Rows are points. Each copy is the shape, with its points in the same order, stretched, turned, moved and blurred by noise. Some copies are also mirrored. Which?

Shape (7 x 3):
[[ 10 -53 -50]
 [ 16  23  22]
 [ 47 -44  -1]
 [ 36  17 -23]
 [-36  17  36]
 [-43   6  38]
 [ 10   3 -47]]
Copy 1 (7 x 3):
[[-78  21 -29]
 [ 55   5  10]
 [-10   3 -65]
 [ 20  51   0]
 [ 34 -45  35]
 [ 21 -57  35]
 [-26  51  15]]
Copy 1 is: only turned
Copy 2, 7 rows:
[[ 27  34 -53]
 [ -2   6  32]
 [ -7  80   8]
 [ 50  12  21]
 [-42 -42 -11]
 [-55 -40 -24]
 [ 59  -8 -21]]
Copy 2 is: mirrored
Copy 3, 7 rows:
[[-27 -85 -55]
 [ 34  23   4]
 [ 31 -44 -65]
 [ 50 -33   2]
 [-26  58  16]
 [-39  60   6]
 [  8 -53   0]]
Copy 3 is: mirrored

Shape:
[[-30 -46  47]
 [ 22   3  27]
 [ 43  13  -4]
 [-29  17  -1]
 [ 28 -47  24]
 [ 49 -42  33]]
Copy 1, 6 rows:
[[ 30  69 -14]
 [-28   5  12]
 [-30 -34  18]
 [ -4  14 -43]
 [ 24  14  26]
 [  3   6  49]]
Copy 1 is: mirrored
Copy 2, 6 rows:
[[-61 -42   3]
 [-25  32 -14]
 [  0  48   0]
 [ 10 -30 -13]
 [-52  17  20]
 [-59  48  13]]
Copy 2 is: only turned
Copy 3:
[[ 16   7  80]
 [ 51  31   3]
 [ 46  20 -45]
 [-34  40   7]
 [ 69 -21  16]
 [ 95 -17   8]]
Copy 3 is: only turned

Shape, 7 rows:
[[-64 -36  -1  -8]
 [ 36 -57  17   2]
 [-48  -6 -51  34]
 [ 11 -28 -22  -3]
 [ 45 -59 -19 -28]
 [-54  13  15  -3]
 [ 39 -25 -20 -18]]
Copy 1 (7 x 4):
[[-18  95  36 -14]
 [ -9  37 -66 -19]
 [-26  40  59 -58]
 [-31  17  -8 -10]
 [-55  13 -47   4]
 [ 13  49  37  18]
 [-37 -11 -30  13]]
Copy 1 is: only turned
Copy 2 (7 x 4):
[[ 46 -63  27   1]
 [ 25 -11 -43  -2]
 [ 41  32  33   2]
 [ 20   6 -14  25]
 [ 34   8 -47  55]
 [ -4 -35  44 -31]
 [  9  19 -33  38]]
Copy 2 is: only turned
Copy 3:
[[ 24   6  62  52]
 [-27 -30  71 -33]
 [ 27  63  11   5]
 [  7   5  23 -23]
 [  0 -44  62 -46]
 [  5  15 -14  53]
 [ -2 -12  15 -39]]
Copy 3 is: only turned

Shape (12 x 6):
[[-25  11 -38  30  28 -32]
 [ 23 -29  20  43 -19  18]
 [ -8 -26   6 -22   7  -7]
 [-35 -13  30 -16  30 -28]
 [-14 -11 -11 -19 -27  37]
 [-25  15 -13 -11  18  -4]
 [ 16 -17  25 -39  23   1]
 [ 13  16  16   9 -49  44]
 [ 43  17  43  43  34 -18]
 [ 38  26 -18 -11 -33   9]
 [-25  32 -16   7 -47 -25]
 [ -2 -15  46 -24 -26 -28]]
Copy 1:
[[-37  -6  82 -16  47 -29]
 [ 39 -19 -18 -24 -27 -11]
 [-27  43 -22  -1   0 -13]
 [-82  53  -2  29  -1  -9]
 [ 27  27 -12  16  -5 -34]
 [-36  24  32  21  34 -25]
 [-39  45 -57   3  14   5]
 [ 73  -3 -15  25 -26  -9]
 [-22 -27  -2 -17  20  27]
 [ 67   4  -6 -11  15  12]
 [ 38  26  53  25 -20  -4]
 [ -6  63 -47  22 -50  25]]
Copy 1 is: only turned
Copy 2 (12 x 6):
[[ -2  11  27 -20  67   6]
 [  1  39 -30 -40 -39   5]
 [  8 -27 -25  33   0  24]
 [ 39 -19 -18  25  37  45]
 [ 10 -11  16  43 -20 -11]
 [ 22 -18  14  17  38  -7]
 [ 20 -43 -59  30  -8   5]
 [ 15  15  12 -29 -53 -34]
 [ 26  32 -61 -95   7 -22]
 [-30 -19  -1 -33 -32 -43]
 [-13  -5  57 -38   4  15]
 [  7 -32 -29  -7 -34  50]]
Copy 2 is: mirrored
